Each row of a before or after table is a point. One or more steps were done to the points. Then noise was added and the rows were shuffled. The steps act on columns, c1 being the first. Write out the steps. A step turns or swaps two columns, mirrors them in a line or flattens them onto one, adds a multiple of one to another, or multiplies or shifts one. Angles are multiples of 10 degrees, from the lower column toward the higher: turns from -170 to 170, lines from 10 to 170 but not 90. Use the fewest steps. Two steps may share a column if one is a turn and the other turns, adds or multiplies; they go together, in the order done. Otherwise the lowest column goes first.

Before, 9 rows:
[-.41 .07]
[.45 .26]
[.39 -.23]
[-.85 .39]
[-.38 -.07]
[-.11 .10]
[.08 .16]
[-.77 .10]
[.59 .23]
After, 9 rows:
[-.04 .17]
[-.54 .78]
[-.34 .25]
[.64 -.09]
[-.60 .48]
[-.37 .14]
[.49 -.02]
[.21 -.42]
[.16 .09]
Steps: turn c1 and c2 by -30 degrees

Before (8 x 3):
[.49 .05 -.25]
[.02 -.06 -.33]
[.25 .31 -.20]
[.17 .01 -.27]
[.30 .12 -.15]
[.26 -.04 .94]
[.18 .32 .15]
[.00 .44 .65]
After:
[.48 .01 -.14]
[-.18 .42 .28]
[.17 .31 -.09]
[.18 .01 -.12]
[.25 .14 -.07]
[.10 .32 .08]
[.30 -.06 .36]
[.05 -.07 -.12]
Steps: add -0.3 times c2 to c1; multiply c3 by 0.4

Before, 13 rows:
[-.15 -.27 .14 .48]
[.07 -.42 .14 -.68]
[-.41 -.17 -.02 .11]
[.38 .67 .35 -.08]
[-.45 -.14 -.19 .00]
[.65 .36 .14 .02]
[-.01 -.18 -.31 .13]
[-.13 .26 -.24 .05]
[.21 -.08 .06 -.27]
[-.36 -.94 -.34 -.65]
[-.29 -.09 .29 -.87]
[-.21 .22 -.27 .38]
[.79 .49 .44 .45]
After:
[.80 .01 .29 -.45]
[.03 .04 -.21 .16]
[-.18 .00 .15 .46]
[-.50 -.01 .14 -.34]
[.31 -.02 -.26 .29]
[.09 .03 .07 -.36]
[-.06 .02 -.33 .12]
[-.05 -.02 -.30 .36]
[-.93 .05 .41 -.18]
[.72 .05 -.38 -.27]
[-.17 -.03 .35 -.30]
[.37 -.01 .13 -.56]
[.24 -.01 .02 .35]
Steps: mirror c1 and c4 in the line at 110 degrees; multiply c2 by 0

Before (11 x 6):
[-.42 .21 .16 .24 -.73 -.22]
[.62 -.18 -.11 .16 .57 -.28]
[.83 -.18 -.15 .26 .11 -.03]
[-.03 -.17 .14 .29 .58 -.28]
[-.33 .63 .42 -.73 -.73 -.11]
[-.19 -.13 .56 -.05 -.61 .83]
[.82 .04 -.33 -.86 -.02 -.22]
[.57 .45 .12 -.30 .02 .29]
[.05 -.05 -.03 .05 -.39 -.03]
[-.22 .42 -.11 .14 .52 .42]
[.15 .42 .83 -.02 .03 .76]
After, 11 rows:
[-.32 .62 .62 .73 -.21 -.11]
[.54 -.18 -.26 -.20 .06 -.32]
[.76 .02 -.24 .87 .08 -.23]
[.81 -.15 -.17 -.26 .07 .01]
[-.06 -.21 -.07 -.32 .05 -.26]
[-.42 .24 .39 -.28 -.16 -.20]
[.17 .45 .72 .07 -.25 .74]
[-.22 -.09 .73 .07 -.22 .83]
[-.22 .41 -.27 -.13 .05 .41]
[.04 -.10 .08 -.04 -.02 -.04]
[.60 .45 .11 .34 -.06 .31]
Steps: flatten c3 and c5 onto the line at 160 degrees; multiply c4 by -1
